Every row gives one point. A path goes straight from each point to the next, and from the last back to the first. The post is the endless flat space through its rows: a point in 2 columns, a line in 3, a plane in 4, and so on, so that a path can go around it. Count how often the path circles the post. Going back the other way cancels.

Post, 2 rows:
[[ 0.24  0.39  0.12]
 [-0.53 -0.45 -0.51]]
Path (23 x 3):
[[ 0.37  0.31 -0.54]
 [ 0.00  0.82 -0.15]
 [-0.61  0.17 -0.12]
 [-0.09  0.09  0.41]
 [-0.29 -0.75 -0.35]
 [-0.70 -0.78 -0.41]
 [-0.26  0.08  0.25]
 [-0.38 -0.52 -0.33]
 [ 0.04 -0.60 -0.58]
 [-0.01 -0.51 -0.71]
 [-0.13 -0.42  0.04]
 [-0.17  0.03  0.11]
 [ 0.15  0.81  0.35]
 [ 0.64  0.89  0.76]
 [ 0.36  0.27  0.26]
 [ 0.57 -0.15  0.27]
 [ 0.30 -0.12 -0.26]
 [ 0.12  0.05 -0.62]
 [-0.11  0.33 -0.09]
 [-0.37  0.11  0.36]
 [-0.14  0.42  0.03]
 [-0.04  0.20 -0.36]
 [ 0.17  0.18 -0.20]]
Times around: 1

Post (5 x 6):
[[-0.16  0.16 -0.58 -0.50 -0.43 -0.24]
 [-0.08 -0.32  0.74  0.14  0.11  0.35]
 [-0.41  0.21  0.04 -0.41 -0.40  0.14]
 [ 0.04  0.47  0.63  0.51  0.02  0.60]
 [-0.65 -0.04 -0.28 -0.32 -0.09 -0.20]]
Path:
[[ 0.70  0.04  0.15 -0.42  0.04  0.03]
 [ 0.36  0.12  1.07  0.19 -0.21  0.23]
 [-0.10  0.26  0.32  0.58 -0.01  0.17]
 [-0.76  0.07  0.09  0.06 -0.25  0.55]
 [-0.64  0.06  0.21  0.06  0.22  0.52]
 [ 0.39  0.30  0.21 -0.13  0.33  0.18]
 [ 0.32 -0.53  0.09 -0.59 -0.41 -0.24]
 [ 0.18  0.28  0.90 -0.14 -0.78  0.69]
 [-0.14 -0.19 -0.28  0.24 -0.24  0.33]
 [-0.25  0.15 -0.27 -0.55 -0.05  0.43]
 [-0.43  0.06 -0.08 -0.37  0.42 -0.30]
 [-0.25 -0.23  0.34 -0.68 -0.48 -0.38]
 [-0.37 -0.17  0.35  0.24 -0.36 -0.20]
 [-0.65 -0.28  0.07  0.10 -0.13 -0.58]
 [-0.65  0.01  0.14 -0.01  0.17 -0.17]
 [ 0.02  0.10 -0.19 -0.24  0.23  0.05]
 [ 0.23  0.38  0.03 -0.72 -0.87  0.77]
 [-1.04  0.10  0.23 -0.56 -0.28  0.43]
 [-1.15 -0.18 -0.05 -0.71  0.00 -0.03]
 [ 0.18 -0.25  0.48 -0.34  0.26 -0.16]
 [-0.14  0.45  0.51  0.06 -0.67 -0.01]
 [ 0.11  0.60  0.64  0.24 -0.52  0.11]
 [ 0.06 -0.49  0.27  0.23  0.60 -0.18]
 [-0.99  0.06 -0.13  0.40  0.71 -0.02]
 [ 0.00  0.11 -0.28 -0.73 -0.68  0.30]
 [-0.05  0.14 -0.04 -0.11 -0.45  0.15]
 [-1.05 -0.09  0.36  0.47  0.22 -0.08]
 [ 0.29  0.16  0.20  0.06 -0.46  0.52]
 [-0.98  0.17  0.42  0.10  0.28  0.49]]
Times around: 2

Post, 7 rows:
[[ 0.83 -0.06  0.02 -0.28  0.26  0.14  0.20 -0.12]
 [ 0.62 -0.02 -0.07 -0.69  0.14 -0.26  0.32  0.45]
 [-0.22 -0.08  0.17  0.52  0.07  0.02 -0.24 -0.13]
 [-0.29 -0.78  0.18  0.19  0.10 -0.43  0.00 -0.04]
 [ 0.78  0.01 -0.20 -0.05 -0.22  0.04  0.52  0.24]
 [-0.02  0.13 -0.02  0.44  0.02 -0.39 -0.29 -0.60]
 [-0.48  0.07  0.15  0.38  0.09 -0.30  0.01 -0.66]]
Path (25 x 8):
[[-0.41  0.17 -0.10  0.08 -0.33 -0.63 -0.19 -0.52]
 [ 0.45  0.29 -0.40 -0.03 -0.28  0.11  0.16  0.26]
 [ 0.28  0.67 -0.33 -0.13  0.08 -0.13 -0.29 -0.33]
 [ 0.65  0.15  0.01 -0.10  0.14 -0.04 -0.20 -0.74]
 [ 0.19 -0.05  0.24 -0.25  0.06 -0.47  0.53 -0.08]
 [ 0.02 -0.24  0.23 -0.49  0.65 -0.30  0.42 -0.15]
 [ 0.29 -0.35  0.04  0.19  0.51  0.51  0.02 -0.40]
 [-0.17  0.38 -0.05  0.75 -0.54  0.70 -0.37  0.36]
 [ 0.89 -0.44  0.01  0.41 -0.44 -0.17 -0.06 -0.32]
 [ 0.00 -0.31  0.51 -0.41  0.42 -0.83 -0.67 -0.18]
 [-0.18  0.16 -0.23 -0.03 -0.29 -0.94 -0.15 -0.40]
 [-0.25 -0.88 -0.17 -0.30  0.30 -0.46  0.54  0.08]
 [ 0.32 -0.02  0.00 -0.33  0.35 -0.46  0.03  0.32]
 [-0.44  0.09  0.16  0.20  0.32 -0.75  0.25 -1.31]
 [ 0.32 -0.52 -0.08 -0.10  0.70 -0.02 -0.05  0.25]
 [ 0.01 -0.55 -0.25  0.32  0.07  0.27  0.26 -0.93]
 [ 0.90  0.01  0.26 -0.84  0.52  0.41  0.00  0.29]
 [ 0.18 -0.45  0.06  0.24 -0.10 -0.76  0.00 -0.43]
 [-0.59  0.10 -0.04  0.04 -0.06 -0.72  0.82 -0.07]
 [ 0.81 -0.15 -0.57  0.17  0.34  0.04 -0.52 -0.28]
 [-0.03 -0.89  0.07 -0.85  0.44 -0.66  0.13 -0.54]
 [ 0.14 -0.32 -0.24 -0.17 -0.19  0.45  0.51 -0.38]
 [-0.58  0.01  0.00  0.80 -0.05 -0.04 -0.30  0.01]
 [ 0.30 -0.65  0.33 -0.17  0.42 -0.70  0.21  0.62]
 [-0.51 -0.59  0.32  0.51 -0.43 -0.61  0.60 -0.43]]
Times around: 1

Post:
[[-0.32 -0.30  0.01  0.10 -0.07  0.16 -0.60  0.35  0.02  0.33 -0.37]
 [ 0.60  0.03 -0.73 -0.88 -0.15 -0.02 -1.05  0.17 -0.17  0.17 -0.31]
 [ 0.14 -0.02 -0.28 -0.59 -0.27  0.17 -0.04 -0.13  0.23 -0.12  0.54]
 [ 0.63 -0.33  0.24 -0.36 -0.22 -0.33  0.42 -0.26  0.21 -0.17  0.04]
 [ 0.17 -0.15 -0.01 -0.21 -0.29 -0.10 -0.19 -0.78 -0.23  0.29 -0.08]
 [-0.17  0.02  0.25  0.09  0.25 -0.07  1.08  0.29 -0.25  0.07 -0.12]
 [-0.10 -0.10  1.21 -0.37  0.31  0.40  0.62 -0.15 -0.25  0.53 -0.09]
 [-0.43 -0.31 -0.19 -0.33  0.13  0.29  0.09 -0.09 -0.29 -0.93  0.36]
 [-0.32 -0.29 -0.06 -0.05 -0.02 -0.05 -0.97 -0.02 -0.38  0.20  0.34]
 [ 0.13  0.10 -0.11 -0.42 -0.46 -0.11  0.03  0.24 -0.20 -0.28 -0.05]]
Path:
[[-0.36  0.08  0.14 -0.22 -0.29 -0.02 -0.04 -0.05 -0.37  0.77  0.08]
 [-0.50  0.30 -0.52 -0.29  0.14 -0.08 -0.43 -0.08 -0.58 -0.07 -0.51]
 [-0.82  0.06 -0.18 -0.01  0.25  0.18 -0.23  0.02 -0.61  0.30 -0.07]
 [-0.29  0.04  0.35 -0.38  0.20 -0.01 -0.23  0.22 -0.47  0.82 -0.01]
 [ 0.18 -0.49  0.00  0.07  1.01 -0.13  0.92  0.42  0.19 -0.28 -0.66]
 [-0.17  0.09  0.13 -0.17 -0.31  0.33 -0.67 -0.21 -0.21 -0.58  0.40]
 [ 0.04 -0.58  0.09 -0.07 -0.37  0.88 -0.34  1.23  0.72 -0.76 -0.15]
 [-0.16 -0.26  0.37 -0.23 -0.56  0.11  0.09 -0.22  0.21  0.35  0.74]
 [-0.37 -0.49  0.22 -0.23  0.29 -0.10  0.08  0.00 -0.23 -0.22 -0.02]
 [-0.33 -0.39  0.72 -0.29 -0.20 -0.48 -0.43 -1.05 -0.13 -0.23  1.09]
 [-0.47 -0.09  0.19 -0.03  0.39  0.43 -0.40  0.49  0.10 -0.21 -0.18]
 [-0.21 -0.34  0.08 -0.45  0.24  0.62 -0.60  0.06 -0.25 -0.51  0.40]
 [ 0.30 -0.17 -0.30 -0.18 -0.42  0.32  1.34 -0.17  0.72  0.68  0.52]
 [-0.22 -0.74  0.15 -0.40  0.03 -0.02 -0.14  0.43  0.17 -0.84  0.46]
 [-0.30  0.15  0.33 -0.37  0.47 -0.40  0.24 -0.22 -0.30  0.54  0.21]
 [-0.53 -0.09  0.11 -0.06  0.31  0.26  0.06  0.07 -0.37 -0.61 -0.19]
 [ 0.34  0.02 -0.24  0.16 -0.19  0.42 -0.21  0.66  0.17  0.00 -1.21]
 [ 0.28  0.02 -0.04 -0.37 -0.67 -0.07 -0.60  0.09 -0.04  0.72  0.03]
 [-0.04 -0.51  0.41 -0.47  0.11  0.05 -0.20 -0.13 -0.51  0.06 -0.46]
 [-0.26  0.18 -0.21 -0.54 -0.08  0.17 -0.86 -0.05 -0.60  0.46 -0.50]
 [ 0.22 -0.19 -0.21 -0.30 -0.07  0.13 -0.11 -0.25  0.17 -0.25 -0.72]
 [-0.54  0.08  0.02  0.12  0.04  0.18  0.05 -0.32  0.26 -0.06  0.52]
 [ 0.45 -0.58 -0.29  0.21 -0.17 -0.50 -0.56 -0.06  1.10  0.05  0.59]
 [ 0.10 -0.33  0.18 -0.63 -0.05  0.71 -0.75 -0.11  0.37 -0.52 -0.51]
 [-0.26 -0.57  0.25 -0.11  0.06  0.63 -0.52 -0.92  0.07  0.20  0.43]
 [ 0.33 -0.57  0.07 -0.26 -0.23 -0.45  0.72 -0.13 -0.73 -0.48  0.16]
 [ 0.30 -0.59  0.05 -0.07 -0.59  0.12 -0.12  0.40  0.52  0.02  0.10]
 [-0.08 -0.89 -0.74 -0.12 -0.04  0.25 -0.73 -0.60 -0.01  0.10  0.06]]
Times around: 4

Post, 13 rows:
[[ 0.16 -0.50 -0.16  0.39 -0.14 -0.29  0.51 -0.26 -0.26 -0.61 -0.19 -0.05
   0.28 -0.01]
 [-0.25 -0.27 -0.12 -0.18 -0.01  0.05 -0.03 -0.13 -0.39  0.01 -0.02  0.46
   0.17  0.30]
 [ 0.22  0.17 -0.02 -0.03 -0.12 -0.17  0.55 -0.23  0.62  0.03 -0.04 -0.02
  -0.43  0.34]
 [ 0.70 -0.22  0.18  0.37  0.74  0.40  0.94  0.44  1.12 -0.05 -0.77 -0.08
  -0.24  0.94]
 [-0.12  0.38  0.27 -0.18  0.26  0.07 -0.24  0.01 -0.93 -0.02  0.13 -0.38
  -0.14 -0.04]
 [ 0.16 -0.48  0.27  0.11  0.03 -0.37 -0.11 -0.42 -0.35 -0.10 -0.09 -0.02
   0.12  0.35]
 [ 0.12 -0.66 -0.28  0.13 -0.82 -0.39 -0.07 -0.08 -0.50 -0.16  0.02  0.26
  -0.19 -0.02]
 [ 0.40  0.37  0.58 -0.21  0.28  0.55 -0.24  0.02 -0.71 -0.31  0.00 -0.19
   0.30  0.74]
 [-0.11 -0.24 -0.16  0.51 -0.77 -0.25 -0.02 -0.35 -0.10  0.14  0.24 -0.09
   0.10 -0.53]
 [ 0.62  0.00  0.15 -0.33  0.02 -0.14  0.15 -0.12  0.26  0.05 -0.62 -0.02
  -0.04  0.05]
 [-0.12  0.36  0.41 -0.29 -0.44 -0.26  0.19  0.27 -0.27  0.45  0.06 -0.04
   0.23  0.32]
 [-0.08  0.41  0.06  0.09 -0.30 -0.33 -0.40  0.19  0.12 -0.14 -0.16  0.20
  -0.19  0.25]
 [-0.19 -0.44  0.25 -0.53 -0.28 -0.01 -0.46 -0.12 -0.34 -0.45  0.19 -0.26
   0.10  0.17]]
Path:
[[ 0.55 -0.08 -0.14 -0.88  0.77 -0.02 -0.03  0.07  0.02 -0.53 -0.31  0.31
  -0.46  0.35]
 [ 0.15  0.36  0.41 -0.71 -0.32 -0.03  0.10  0.42 -0.52 -0.05  0.53 -0.19
  -0.13  0.12]
 [ 0.22 -0.46  0.73 -0.58  0.03 -0.48  0.29  0.84 -0.04  0.14  0.07 -1.00
  -0.27  0.61]
 [ 0.63 -0.61  0.37 -0.57 -0.40 -0.74 -0.23 -0.50 -0.64  0.27  0.13 -0.29
  -0.14  0.86]
 [ 1.08 -0.13  0.48  0.03 -0.02 -0.09 -0.87 -0.86 -0.42 -0.72 -0.17 -0.28
   0.13  1.10]
 [ 0.51  0.84  0.36 -0.22 -0.91 -0.12 -0.33  0.16 -0.31  0.01  0.32 -0.45
  -0.61  0.54]
 [ 0.30 -0.07 -0.31  0.25  0.08 -0.03 -0.25  0.32 -0.02 -0.19 -0.07  0.55
  -0.26  0.89]
 [-0.23 -0.27 -0.26 -0.34 -0.30 -0.48 -0.12 -0.09 -0.10 -0.24  0.37  0.73
   0.03  0.10]
 [ 0.45 -0.99  0.67 -0.30 -0.73 -0.07 -0.24  0.02 -0.78  0.12  0.35  0.03
  -0.03  0.62]
 [ 0.82  0.28  0.58  0.63 -0.31 -0.37 -0.02 -0.34 -0.67 -0.49 -0.47 -0.32
  -0.37  0.21]
 [-0.22  0.05 -0.51  0.24 -0.52 -0.45  0.61 -0.20  0.02 -0.45  0.35 -0.22
  -0.93 -0.94]
 [ 0.14 -0.38 -0.04 -0.33 -1.06 -0.48 -0.13  0.31  0.04  0.43  0.05  0.36
  -0.21  0.09]
 [ 0.08 -0.16 -0.12  0.16  0.31 -0.36 -0.05  0.29 -0.07 -0.29 -0.26  0.07
  -0.06  0.29]
 [ 0.47 -0.87  0.23  0.70 -0.11 -0.16  0.10 -0.37  0.02 -0.10 -0.13  0.82
   0.56  0.56]
 [ 0.00  0.27 -0.24  0.47 -0.78  0.50  0.31  0.33  0.12 -0.59 -0.04  0.31
  -0.18 -0.24]
 [ 0.00  0.22 -0.31  1.39  0.06 -0.14  0.01 -0.79  0.11 -0.43  0.18 -0.22
  -0.18 -0.93]
 [ 0.05 -0.44  0.61 -0.50  0.00  0.24 -0.59  0.12 -0.28  0.20  0.41 -0.12
   0.26  0.70]
 [-0.36 -0.13  0.11 -0.64  0.19 -0.25 -0.38  0.16 -0.22 -0.23  0.09  0.10
  -0.17  0.90]
 [ 0.18 -0.58 -0.20  0.98 -0.13  0.70  0.77  0.28  0.46 -0.31 -0.56  0.23
   0.26  1.03]
 [-0.04 -0.31  0.97 -0.50 -0.10 -0.65  0.33  0.40  0.27  0.43 -0.47 -0.21
  -0.17  1.03]
 [ 0.45  0.20  0.17  0.21  0.11  0.09  0.29  0.16 -0.64 -0.72 -0.36 -0.52
  -0.55  0.31]
 [ 0.40 -0.35 -0.40 -0.17 -0.69 -0.18 -0.41 -0.43  0.16  0.16 -0.63  0.24
  -0.06  0.05]
 [ 0.39 -0.01 -0.01  0.09  0.16 -0.26 -0.46  0.42  0.12  0.27 -0.69  0.01
  -0.23  0.01]
 [-0.15 -0.30 -0.21 -0.37  0.29 -0.20  0.23  0.01  0.22 -0.10  0.24 -0.25
  -0.35 -0.27]
 [-0.49  0.70  0.57  0.08 -0.27 -0.44  0.26 -0.35 -0.38  0.09  0.50  0.04
   0.74  0.13]
 [-0.14 -0.33 -0.60 -0.19 -0.20  0.66 -0.35  0.16  0.07 -0.41  0.54  0.60
   0.12 -0.07]
 [ 0.39  0.46 -0.11 -0.52 -0.36 -0.13 -0.15  0.57  0.32 -0.06 -0.48 -0.10
  -0.21 -0.15]
 [-0.02 -0.76 -0.49  0.19 -0.10 -0.02 -0.11 -0.89 -0.58  0.00 -0.05  0.12
  -0.04 -0.09]
 [-0.69 -0.52 -0.31 -0.46 -0.55 -0.50 -0.13  0.08 -0.52 -0.47  0.05  0.07
   0.64 -0.14]]
Times around: 0

Post, 17 rows:
[[ 0.19 -0.18  0.08  0.74  0.13 -0.06  0.02  0.06  0.41 -0.01 -0.38 -0.19
  -0.08 -0.04  0.31 -0.05  0.65  0.07]
 [ 0.40  0.25 -0.18 -0.46 -0.36  0.02  0.35  0.81  0.08  0.26 -0.39  0.34
   0.46 -0.50  0.27 -0.01 -0.26  0.05]
 [-0.10  0.18  0.12  0.10 -0.06 -0.64 -0.09  0.13  0.18  0.35 -0.61 -0.22
  -0.21 -0.02  0.16 -0.27  0.23  0.01]
 [-0.53 -0.29  0.43 -0.20 -0.21  0.55 -0.60  0.47 -0.42  0.23  0.35 -0.40
   0.06 -0.49  0.05 -0.48  0.37 -0.74]
 [-0.34  0.12  0.59 -0.06 -0.16 -0.25 -0.12  0.16  0.19 -0.23  0.12  0.29
  -0.09 -0.10  0.47  0.53 -0.24  0.71]
 [-0.34 -0.84  0.09  0.13 -0.14  0.07  0.11 -0.55  0.05  0.17 -0.51 -0.32
  -0.82  0.07 -0.13  0.22 -0.20  0.66]
 [ 0.18 -0.88 -0.47  0.76  0.05 -0.14 -0.46 -0.60  0.78  0.42  0.13  0.63
   0.00  0.47 -0.65  0.04  0.01 -0.07]
 [-0.04 -0.29 -0.17 -0.20  0.03  0.24  0.79  0.07 -0.14 -0.20 -0.38 -0.10
   0.50 -0.15  0.35 -0.17 -0.25  0.14]
 [ 0.22  0.13  0.57 -0.64 -0.61 -0.30  0.27  0.24 -0.13 -0.24 -0.09 -0.07
  -0.19 -0.23 -0.15 -0.17 -0.08 -0.43]
 [ 0.35  0.62 -0.61 -0.34  0.48  0.11  0.31 -0.13  0.36 -0.20 -0.50  0.30
   0.12  0.15  0.06  0.42  0.06  0.62]
 [ 0.04  0.15 -0.50 -0.58  0.17 -0.36  0.75  0.27  0.19  0.20 -0.57 -0.09
   0.09 -0.53 -0.13 -0.15  0.62  0.08]
 [-0.18 -0.06  0.17  0.20 -0.21 -0.10  0.04 -0.31  0.23  0.11  0.38 -0.23
  -0.45 -0.19 -0.69 -0.46  0.23  0.07]
 [ 0.23 -0.53  0.34  0.50  0.05 -0.17  0.11  0.37 -0.72 -0.13 -0.78 -0.06
  -0.26  0.67  0.20  0.03 -0.08  0.22]
 [ 0.78  0.62 -0.28 -0.27 -0.17 -0.22 -0.25  0.17 -0.12  0.13  0.24 -0.05
  -0.41  0.35  0.21  0.29  0.17 -0.37]
 [-0.47 -0.52  0.65 -0.15  0.26 -0.21  0.55  0.40 -0.06 -0.55 -0.33 -0.29
  -0.51  0.03  0.48 -0.44 -0.10  0.67]
 [-0.23  0.33 -0.95 -0.32 -0.25 -0.45 -0.59  0.01  0.72 -0.33  0.24  0.31
   0.44 -0.02 -0.10 -0.04  0.16 -0.08]
 [-0.68 -0.11  0.09 -0.50 -0.34  0.55  0.60  0.23  0.35  0.43  0.14 -0.37
  -0.36 -0.09 -0.40 -0.49  0.44 -0.01]]
Path (24 x 18):
[[-0.10  0.29  0.06 -0.25  0.37  0.23  0.08  0.33 -0.07 -0.26  0.13 -0.02
  -0.42  0.22  0.57 -0.27 -0.24  0.71]
 [ 0.29  0.35 -0.27  0.09  0.09  0.07  0.52  0.79  0.39 -0.07 -0.50  0.36
   0.16 -0.71  0.26 -0.14  0.73 -0.30]
 [-0.40  0.08 -0.27 -0.01  0.49  0.74  0.50  1.14 -0.47  0.37 -0.48 -0.16
   0.58 -0.01 -0.19  0.22  0.32  0.27]
 [-0.03 -0.08  0.38 -0.59 -0.75 -0.05 -0.27  0.07  0.52  0.12 -0.03 -0.11
  -0.09  0.19 -0.09  0.38 -0.28  0.00]
 [-0.70  0.12 -0.31 -0.36 -0.10 -0.17  0.58 -0.56  0.24  0.21 -0.10 -0.33
  -0.24 -0.03 -0.16 -0.31  0.09  0.62]
 [ 0.11 -0.04 -0.48  0.79 -0.66  0.13  0.43  1.04  0.58 -0.24 -0.43  0.83
   0.98 -0.07  0.17 -0.31 -0.03 -0.07]
 [-0.15  0.30 -0.55 -0.45 -0.16  0.26 -0.96  0.52  0.57 -0.39 -0.02 -0.02
   0.34 -0.25  0.19  0.29  0.17 -0.83]
 [ 0.62 -0.46  0.05 -0.07  0.04 -0.24  0.37  0.73  0.07  0.33 -0.47  0.39
   0.48 -0.42 -0.34 -0.38  0.09 -0.34]
 [ 0.27  1.39 -0.27 -0.17  0.09 -0.11  0.66  0.57 -0.50  0.09 -0.30 -0.72
   0.01 -0.38  0.48 -0.87  0.56  0.58]
 [-0.41 -0.04  0.28 -0.35 -0.07  0.28 -0.02  0.29 -0.15  0.90 -0.08  0.34
  -0.30 -0.33 -0.16 -0.36 -0.68  0.38]
 [ 0.20 -0.59  0.23 -0.03  0.56 -0.25 -0.22  0.39  0.87 -0.24  0.28  0.40
  -0.33 -0.48  0.38  0.00  0.27 -0.20]
 [-0.16 -0.31 -0.05  0.15 -0.49 -0.10  0.96  0.69  0.20  0.94 -0.74 -0.17
   0.20 -0.47 -0.39  0.06  0.18  0.19]
 [-0.07 -0.46  0.12  0.27  0.21 -0.12  0.42  0.60 -0.11  0.49 -0.44 -0.34
   0.41 -0.61  0.32  0.13  0.44  0.15]
 [ 1.08  0.19 -1.12 -0.36 -0.13  0.08 -0.07 -0.16 -0.24  0.30 -0.40 -0.52
   0.12 -0.44 -0.18 -0.07  0.53 -0.03]
 [-0.41 -0.22 -0.54 -0.57 -0.92 -0.24 -0.24 -0.27 -0.21 -0.08 -1.01  0.06
  -0.15 -0.06  0.03 -0.34 -0.32  0.10]
 [ 0.02 -0.35 -0.52  0.35 -0.32  0.09 -0.35 -0.06  0.73  0.32 -0.12  0.68
   0.37 -0.35  0.16  0.43 -0.02 -0.42]
 [-0.04  0.96 -0.37 -0.08 -0.23  0.40 -0.27 -0.34  0.75 -0.73  0.47  0.08
  -0.26  0.77 -0.09  0.56 -0.73  0.89]
 [ 0.23 -0.27  0.05 -0.81  0.50 -0.58 -0.09  0.05 -0.21 -1.19 -0.01 -0.55
   0.07 -0.74  0.38 -0.57  0.50 -0.63]
 [ 0.38  0.29 -0.06 -0.45 -0.22  0.11  0.06  0.58  0.59  0.28  0.10  0.72
  -0.24 -0.16 -0.43 -0.30 -0.02  0.47]
 [ 0.38 -0.51 -0.09 -0.07 -0.25  0.45 -0.04 -0.13  0.17  0.56 -0.18  0.55
   0.00 -0.22 -0.40  0.33 -0.18 -0.36]
 [ 0.60 -0.09 -0.46  0.47  0.01 -0.25 -1.18  0.45  0.41 -0.65  0.07  0.00
   0.18 -0.18  0.53  0.56  0.48 -0.84]
 [-0.26 -0.15  0.13 -0.26 -0.89 -0.38 -0.54 -0.17  0.29 -0.05  0.12 -0.34
  -0.13 -0.05 -0.15  0.07 -0.22 -0.01]
 [ 0.06  0.98  0.12 -0.68  0.00 -0.40  0.78 -0.07  0.35  0.38 -0.50 -0.15
  -0.21  0.16  0.38 -0.19  0.19  0.86]
 [ 0.43 -0.66 -0.01  0.70 -0.55 -0.27  0.03 -0.08  0.17  0.06 -0.30  0.21
  -0.78  0.44 -0.16 -0.84 -0.16  0.00]]
Times around: 5
